Each row of a before or after table is a point. One or more steps were done to the points. Then noise was added and the rows were shuffled. The steps act on columns, c1 being the first. Write out the steps. A step turns or swaps two columns, mirrors them in a line or flattens them onto one, adds a multiple of one to another, or multiplies or shifts one. Angles are multiples of 10 degrees, from the lower column toward the higher: turns from -170 to 170, lines from 10 to 170 but not 90. Use the fewest steps. Two steps may share a column if one is a turn and the other turns, adds or multiplies; they go together, in the order done. Otherwise the lowest column goes first.

Before, 10 rows:
20,44,20
-19,-21,39
89,15,18
53,9,55
80,-3,-20
65,-42,-96
-10,86,35
75,37,64
98,-36,45
43,10,29
After:
43,14,65
77,2,11
96,-34,77
70,-42,-62
-7,87,67
84,19,51
-23,-25,67
27,45,50
76,43,93
51,7,85
Steps: shift c3 by 30

Before:
63,-2,9,-42,45,12
-77,46,101,-65,-59,-60
5,-76,12,-12,18,62
-44,52,74,-43,25,-39
58,-22,45,11,52,55
43,33,-7,-4,-20,-29
-36,11,33,-23,50,-41
36,-18,37,-32,44,-9
75,-6,19,42,-34,-49
-3,26,-1,-23,63,21
81,-35,-52,26,-21,-42
42,53,35,28,-46,-55
After (12 x 6):
3,-1,7,-13,89,63
-35,119,29,-24,57,-39
35,88,37,-27,62,-9
76,-80,20,39,-37,-52
-8,154,-6,-26,56,24
83,-64,-53,22,5,-41
-78,-106,103,-67,-111,-57
50,-26,-7,0,-52,-32
42,-69,35,33,-101,-54
64,101,8,-40,56,10
57,103,45,7,81,59
-44,79,71,-46,-9,-43
Steps: multiply c5 by 2.5; turn c2 and c5 by -60 degrees

Before (10 x 9):
38,-99,7,-59,7,-104,-62,28,50
16,18,42,19,11,49,-25,-11,19
-48,-2,-44,-3,15,25,-52,36,5
-45,50,-29,45,-20,-6,-28,-26,-20
-3,65,5,-1,46,28,-43,-47,59
22,-28,-12,32,50,-51,48,43,103
-5,-15,-51,-60,-41,18,-22,-6,11
80,-44,-3,-68,84,-64,23,46,34
-76,32,41,45,57,21,30,-51,44
-16,-15,-59,26,11,42,-43,-49,-7
After:
-7,-13,61,-60,4,18,-18,42,-15
-51,-3,24,-5,-35,27,-29,84,-50
-74,38,-62,50,-25,20,-31,-6,43
81,-46,-50,-69,-74,-61,-20,94,30
18,17,-48,16,13,51,-28,43,-14
-50,52,35,50,3,-2,5,20,-36
39,-101,-4,-56,1,-107,-65,80,-49
-12,-22,50,22,-41,40,-8,6,-40
-6,63,-32,3,-35,25,-63,4,-22
26,-28,-13,32,-52,-48,-79,97,85
Steps: turn c3 and c5 by 150 degrees; turn c7 and c9 by 70 degrees; shift c8 by 50

Before:
-15,35,-51,22,32,-40,-31,-10,52,57,42,15
-35,-26,7,37,34,4,2,-9,-71,17,-35,39
5,0,10,46,42,-16,-67,23,28,-2,-11,42
12,-7,18,-179,-4,18,-56,49,8,61,50,46
27,-23,-134,44,-63,-2,-4,78,-67,59,10,24
26,-10,6,27,12,14,-2,-21,54,-6,56,-27
-56,-25,-18,-8,-70,-1,-72,-13,-6,18,-62,8
1,-2,-9,4,38,15,-53,-3,-57,51,-53,-29
3,-24,15,43,42,-174,-12,-27,10,62,21,37
-3,32,24,57,-8,5,-12,6,14,59,49,10
After (10 x 12):
26,-10,-2,28,15,18,-5,-19,54,-6,58,-25
2,-27,-13,43,43,-175,-9,-30,8,65,16,41
-1,5,-5,1,35,10,-58,3,-60,50,-50,-30
-36,-24,-12,38,37,6,0,-8,-72,17,-36,41
31,88,-100,44,-63,0,-6,80,-70,61,13,28
8,-6,9,48,42,-15,-62,23,28,2,-11,42
13,-22,1,-178,-8,18,-58,54,10,57,53,41
-13,65,-1,21,30,-38,-34,-11,50,56,45,13
0,6,40,58,-9,7,-9,5,11,61,51,10
-55,2,-29,-4,-68,-5,-67,-15,-5,15,-63,10
Steps: turn c2 and c3 by 50 degrees

Before, 11 rows:
8,-39,-37,-11,36,-59,31,-34,11,-30,-27,-15,22,51,31,39,30,-26,-46,-29
16,51,37,29,-50,-43,10,16,54,-74,-37,80,15,11,35,-55,-32,29,-51,-46
86,-27,18,8,-21,-30,-7,-73,-17,-104,-51,34,55,-9,-82,13,-33,-88,-5,-25
26,54,75,17,-43,20,17,-21,13,-74,36,94,61,18,-39,25,55,6,15,-11
-14,3,-75,-43,-72,-47,14,-50,-74,-90,61,-4,-14,-66,-28,65,14,-28,31,-150
-27,43,25,44,-106,6,18,18,29,41,70,56,22,44,-8,-54,3,-7,20,-66
98,48,-78,2,-35,-38,21,4,57,-41,25,-43,54,56,71,91,8,-23,-20,35
66,28,46,-13,-75,-16,-40,-75,-37,7,-28,31,3,-51,92,43,-43,26,14,7
-3,20,23,32,-134,-75,-22,21,44,-100,11,-15,40,35,-11,-15,15,-8,-30,-1
26,36,70,-10,-22,0,22,8,43,55,-99,6,48,-33,48,-29,20,-81,-41,40
12,-21,88,-2,-71,-51,11,-69,5,-35,8,78,47,28,68,15,-58,-36,-4,-54
After:
-14,2,-75,-42,-74,-45,14,-49,-74,-90,58,-18,-16,-66,-28,65,15,-26,30,-149
7,-38,-36,-12,37,-59,30,-35,13,-30,-21,18,22,51,31,38,30,-26,-46,-28
16,51,38,28,-48,-13,11,15,54,-74,12,96,13,11,33,-54,-33,30,-50,-46
96,47,-78,3,-34,-51,21,5,55,-41,8,-35,52,57,71,91,8,-21,-20,37
12,-20,89,-1,-72,-20,12,-69,3,-34,53,73,46,29,66,14,-58,-36,-3,-52
28,53,76,18,-42,51,15,-22,15,-75,72,52,61,17,-39,26,55,5,16,-10
66,28,46,-15,-74,-4,-40,-76,-40,8,-6,43,4,-50,93,44,-43,27,15,6
-4,20,24,32,-134,-77,-21,19,45,-100,15,4,39,34,-10,-14,15,-9,-30,1
-28,45,26,45,-105,25,18,17,28,41,86,9,22,43,-8,-55,4,-8,19,-65
26,34,70,-10,-22,2,23,8,43,56,-83,54,47,-34,48,-29,21,-81,-42,40
87,-26,17,8,-23,-17,-7,-73,-17,-104,-23,62,55,-9,-82,12,-34,-89,-4,-25
Steps: turn c6 and c12 by -20 degrees; turn c11 and c12 by -30 degrees

Before (14 x 32):
12,31,74,47,63,9,-37,-43,27,21,10,24,43,-28,0,71,-7,62,-13,-7,64,29,-19,-44,-37,0,44,7,-22,9,0,-32
16,43,30,34,75,-14,40,-62,-26,71,-15,-31,30,-8,-28,76,43,-47,-29,-5,-15,38,-62,-55,-71,14,21,-3,13,-9,49,-27
32,34,54,62,-14,1,30,-34,-39,11,-12,16,40,-62,-36,102,-5,-25,26,31,30,36,52,-14,-3,0,34,-19,43,-30,-41,-68
44,34,3,94,2,13,10,-33,-2,18,-41,-12,15,-3,-42,52,31,22,-73,-50,20,-10,40,-30,-84,-11,27,19,23,-5,-27,-48
-4,-20,22,55,68,46,34,-66,7,28,64,-34,38,-14,-48,29,33,-34,5,-20,26,-9,-5,-75,28,-63,-6,32,23,3,62,-82
60,-52,-89,-52,-45,19,46,-92,-38,-15,35,-49,-30,13,36,-65,93,-51,84,-108,-15,30,-39,11,34,44,47,-55,-11,-12,-17,97
51,-10,27,-2,22,-43,39,37,-34,21,-75,-6,33,-87,17,14,-9,57,14,-42,11,26,3,-52,-47,-7,25,26,74,4,-39,-47
3,-10,42,61,55,28,41,-23,-11,10,-2,22,51,3,-40,61,-29,-13,-71,-20,-10,66,13,-14,5,-22,68,30,53,-4,51,-1
-46,21,37,32,-10,15,-45,44,-37,15,-31,-4,54,-43,-12,35,-17,26,37,-11,-21,13,68,-50,-77,34,-4,8,52,-25,-12,-10
-5,-21,-35,-57,-43,11,95,-56,-69,-112,-45,4,-87,-28,86,-58,66,-33,41,-71,-29,-67,-52,31,-10,69,58,-21,27,-82,-9,37
-14,50,53,36,43,-40,34,-66,-18,44,-22,50,74,-8,-45,-3,6,14,-25,-43,14,43,45,-6,-21,15,-19,17,10,-24,-9,-64
1,53,-16,23,1,0,102,-66,-6,0,21,-27,89,28,17,27,44,-48,-49,17,-7,-26,-43,-50,25,-57,46,24,-48,56,64,2
66,-15,-31,-14,-9,-10,16,-1,-98,-30,-86,93,-34,-51,105,-12,50,4,47,-97,-117,-74,-19,8,-33,-8,35,-48,6,-73,-42,37
76,-38,-35,-24,-49,-23,90,-4,-6,-37,-14,19,-46,-34,29,-54,77,9,66,-36,-85,-87,-55,62,-3,58,25,-20,13,-108,-25,93
After (14 x 32):
-3,-18,32,-84,-42,5,98,-54,-69,-107,-49,10,-82,-22,-23,-59,151,-29,40,-66,-26,-86,-52,26,-5,74,62,-21,-61,-89,-11,36
54,-9,55,5,16,-51,35,40,-33,20,-76,-13,36,-82,-59,16,30,59,13,-33,7,32,8,-52,-52,-10,27,24,-54,12,-40,-48
61,-20,64,-90,0,-11,15,2,-100,-29,-83,91,-37,-60,-45,-14,106,-1,54,-97,-122,-96,-20,8,-38,-10,36,-48,-20,-67,-38,32
46,37,7,78,4,13,15,-40,0,13,-36,-12,17,1,-45,56,71,24,-83,-52,25,-9,41,-29,-89,-11,27,28,61,-6,-19,-54
9,41,58,41,74,-10,41,-70,-36,71,-8,-22,26,-6,-14,72,77,-51,-25,-2,-13,49,-58,-54,-69,11,22,-7,17,-15,55,-22
-18,55,75,60,42,-42,39,-56,-12,43,-23,47,80,-10,-1,-8,-24,20,-28,-41,11,54,49,-7,-13,22,-22,21,23,-26,-7,-73
82,-38,-23,-31,-48,-25,91,-4,-13,-38,-17,19,-54,-35,-12,-56,116,12,74,-45,-82,-119,-64,61,-11,58,28,-16,-33,-112,-24,91
-47,21,71,44,-16,17,-43,41,-42,14,-38,-4,52,-43,-45,32,-20,23,27,-12,-27,22,66,-50,-74,38,-6,4,-16,-28,-10,-9
-2,-15,16,72,69,47,36,-63,8,32,68,-30,37,-11,-17,24,31,-35,11,-12,22,-19,-4,-76,34,-66,-2,29,26,5,69,-84
18,38,44,4,67,10,-42,-40,29,25,1,23,44,-26,-14,78,66,64,-16,-8,66,37,-19,-42,-39,1,43,6,52,11,-4,-35
29,36,99,68,-13,2,28,-37,-34,10,-11,11,38,-67,-47,107,47,-30,23,28,31,46,54,-13,-6,-1,30,-20,25,-29,-40,-68
-1,53,-15,-22,1,-2,105,-73,-10,1,21,-38,94,30,13,24,113,-50,-48,17,-7,-35,-42,-61,29,-60,53,28,44,64,57,-8
-8,-13,54,73,59,25,39,-21,-6,12,0,28,58,1,-47,67,74,-11,-76,-20,-11,85,10,-11,3,-26,71,34,19,-6,53,1
58,-55,-51,-55,-44,19,49,-85,-42,-9,36,-45,-28,20,17,-67,160,-45,90,-104,-8,40,-43,3,29,50,51,-53,-32,-8,-19,97
Steps: add -1 times c9 to c3; turn c4 and c29 by 130 degrees; turn c4 and c15 by 120 degrees; add 1.5 times c27 to c17; multiply c22 by 1.3
